Each row of a before or after table is a point. The points were changed in one or more steps. Then noise was added and the rows were shuffled. The steps act on columns, c1 being the first. Name the steps. A step turns or swaps two columns, mirrors them in a line or flattens them onto one, adds a multiple of one to another, or multiplies or shifts one. Angles are multiples of 10 degrees, from the lower column toward the higher: turns from -170 to 170, lines from 10 to 170 but not 90. Use the fewest steps. Two steps may share a column if one is a turn and the other turns, adds or multiplies; they go together, in the order done. Otherwise the lowest column goes first.

Before (12 x 3):
[[ 0.58  0.23 -0.37]
 [ 0.13  0.46  0.03]
 [-0.20  0.09 -0.04]
 [ 0.36  0.09 -0.14]
 [ 0.09 -0.45  0.27]
 [-0.03  0.07  0.02]
 [-0.45  0.75 -0.69]
 [-0.63  0.20 -0.78]
 [ 0.13 -0.16 -0.23]
 [ 0.02  0.45  0.12]
 [-0.65  0.37 -1.16]
 [-0.49  0.56 -1.28]]
After:
[[-0.48  0.58 -1.30]
 [-0.05  0.25 -0.09]
 [-0.18 -0.30 -0.13]
 [-0.08  0.03  0.06]
 [ 0.43 -0.14  0.27]
 [-0.66  0.58 -0.66]
 [-0.30 -0.55 -0.36]
 [-0.26  0.64 -1.11]
 [-0.48 -0.03  0.03]
 [ 0.18 -0.22 -0.23]
 [-0.11  0.62 -0.78]
 [-0.44  0.04  0.09]]
Steps: mirror c1 and c2 in the line at 130 degrees

Before (12 x 9):
[[ 0.21 -0.38 -0.31 -0.09 -0.23  0.07  1.12 -0.44  0.36]
 [-0.92  0.57 -0.03 -0.01 -0.88  0.14  0.08 -0.10  0.24]
 [-0.44 -0.16 -0.40  0.38  0.30  0.00 -0.30  0.07  0.17]
 [-0.51 -0.29  0.11  0.33  0.14 -0.14 -0.23 -0.50 -0.12]
 [-1.77 -0.24 -0.92  0.21  0.30 -0.57 -0.27  0.12 -0.10]
 [ 0.11 -0.71 -0.41  0.34 -0.48 -0.04 -0.45  0.05  0.63]
 [-0.11 -0.16  0.21  0.40  0.08 -0.10  0.07  0.73 -0.32]
 [-0.79 -0.36 -0.02  0.11  0.09  0.15 -0.43  0.36  0.71]
 [ 0.02  0.16  0.06  0.48 -0.44 -0.32 -0.49 -0.24  0.66]
 [-0.47  0.42  0.00 -0.19  0.14 -0.09  0.06 -0.07  0.73]
 [ 0.14  0.26  0.03 -0.48  0.17  0.10 -0.56 -0.25  0.46]
 [-0.04 -0.66  0.03  0.29 -1.64 -0.93  0.11 -0.20  0.50]]
After, 12 rows:
[[ 0.14 -0.39 -0.31 -0.08  0.58  0.13 -0.97 -0.42  0.35]
 [-0.54 -0.35 -0.03  0.13 -0.29  0.10  0.35  0.35  0.71]
 [ 0.02  0.18  0.06  0.49  0.32 -0.15  0.66 -0.23  0.67]
 [ 0.10 -0.71 -0.42  0.34  0.29  0.13  0.59  0.07  0.64]
 [-0.09 -0.16  0.21  0.41 -0.01 -0.12 -0.08  0.72 -0.31]
 [-0.36 -0.28  0.12  0.33 -0.13 -0.18  0.19 -0.51 -0.12]
 [ 0.12  0.26  0.02 -0.48 -0.39  0.03  0.46 -0.26  0.45]
 [-0.63  0.59 -0.03 -0.01  0.74  0.44  0.19 -0.10  0.24]
 [-0.29 -0.17 -0.43  0.39 -0.37 -0.11  0.17  0.06  0.17]
 [-0.33  0.39  0.03 -0.19 -0.06 -0.15 -0.08 -0.05  0.74]
 [-0.03 -0.66  0.04  0.31  1.77 -0.33  0.52 -0.20  0.52]
 [-1.23 -0.25 -0.93  0.20 -0.18 -0.66  0.22  0.13 -0.09]]
Steps: multiply c1 by 0.7; turn c5 and c6 by -20 degrees; turn c5 and c7 by -160 degrees

Before, 14 rows:
[[ 0.71  0.27  0.46  0.15  0.07 -0.26 -0.24 -0.02  0.15 -0.96 -1.01  0.90
   0.33 -0.37]
 [-0.48  0.63  0.28 -0.12 -0.21 -0.08 -0.52 -0.10  0.34 -0.24 -0.27 -0.18
  -0.31 -0.02]
 [-0.29  0.64 -0.23 -0.07  0.39 -0.15 -0.52 -0.22  0.02  0.38 -0.53  0.89
   0.02 -0.26]
 [ 0.08  0.24  0.32 -0.07 -0.52  0.04 -0.42  1.01 -0.55  0.08  0.04 -0.26
   0.33 -0.20]
 [ 0.26  0.73  0.71  0.14 -0.08 -1.15  0.04 -0.39  0.47  0.48  0.23 -0.09
  -0.71 -0.34]
 [-0.34  0.18  0.62  0.03  0.34  0.29 -0.09  0.08  0.43  0.42 -0.09  0.40
  -0.98  0.02]
 [-0.30 -0.31  0.27  0.19 -0.02 -0.07  1.28 -0.24  0.49  0.40  0.24 -0.36
  -0.03  0.66]
 [-0.33 -0.30 -0.20  0.08 -0.51 -0.14  0.53  0.81  0.28  0.26 -0.01  0.25
  -0.29 -0.35]
 [-0.17 -0.49  0.30 -1.27  0.19 -0.63 -0.30 -0.28 -0.17  0.04  0.05 -0.16
  -0.21 -0.12]
 [-0.24  0.44 -0.14 -0.38  0.70  0.21 -0.38 -0.02  0.18  0.19 -0.73 -0.32
  -0.23 -0.29]
 [-0.25  0.58  0.12 -0.41 -0.63 -0.07  1.78 -0.48 -0.14 -0.03  0.21 -0.38
   0.29 -0.22]
 [-0.11  0.53  0.21 -0.78 -0.42  0.18 -0.39  0.40  0.24  0.44 -0.31 -0.20
   0.41 -0.31]
 [ 0.41  0.54 -0.13 -0.35 -0.19  0.09 -0.26 -0.24  0.07  0.20 -0.18 -0.09
  -0.32  0.21]
 [ 0.42 -0.33  0.30  0.19 -0.51  0.09 -0.39 -0.13 -0.11  0.20  0.01 -0.19
   0.27 -0.46]]
After:
[[-0.30 -0.27  0.05  0.18  0.14  1.15 -0.57 -0.24  0.51 -0.13 -0.19 -0.35
  -0.26  0.74]
 [ 0.41 -0.31  0.31  0.19  0.46 -0.39  0.10 -0.15 -0.14  0.44  0.25 -0.16
  -0.26 -0.23]
 [-0.23  0.43 -0.23 -0.37 -0.97 -0.44  0.02 -0.05  0.20  0.33  0.27 -0.31
   0.09 -0.12]
 [-0.35  0.18 -0.83  0.02 -0.34 -0.23 -0.22  0.09  0.40  0.32 -0.08  0.40
  -0.75  0.26]
 [-0.32 -0.32 -0.33  0.10  0.42  0.55 -0.15  0.83  0.30  0.43  0.24  0.24
   0.14 -0.10]
 [ 0.05  0.28  0.39 -0.11  0.50 -0.38  0.16  1.04 -0.56  0.18  0.21 -0.25
  -0.26 -0.08]
 [-0.18 -0.45 -0.14 -1.28 -0.15  0.06  0.71 -0.27 -0.16  0.14 -0.12 -0.15
  -0.32 -0.07]
 [-0.26  0.63 -0.02 -0.06 -0.57 -0.37  0.39 -0.24  0.02  0.46  0.27  0.93
   0.23  0.06]
 [-0.07  0.53  0.43 -0.80  0.18 -0.41  0.03  0.39  0.23  0.56  0.51 -0.21
  -0.13  0.06]
 [-0.23  0.57  0.31 -0.40  0.66  1.57 -0.85 -0.50 -0.10  0.10  0.12 -0.37
  -0.09 -0.16]
 [ 0.38  0.52 -0.35 -0.31  0.08 -0.26  0.06 -0.23  0.03  0.06  0.25 -0.10
   0.06  0.31]
 [ 0.25  0.71 -0.56  0.14  0.18  0.58  0.96 -0.38  0.48  0.60 -0.16 -0.11
  -0.83  0.04]
 [ 0.69  0.28  0.42  0.16 -0.58 -0.11  0.36 -0.01  0.15 -0.52  0.85  0.92
  -0.36 -0.89]
 [-0.48  0.63 -0.28 -0.13  0.04 -0.40  0.34 -0.09  0.34 -0.17  0.32 -0.14
  -0.34 -0.15]]
Steps: turn c3 and c13 by -80 degrees; turn c5 and c11 by -150 degrees; turn c6 and c7 by -120 degrees; turn c10 and c14 by 40 degrees
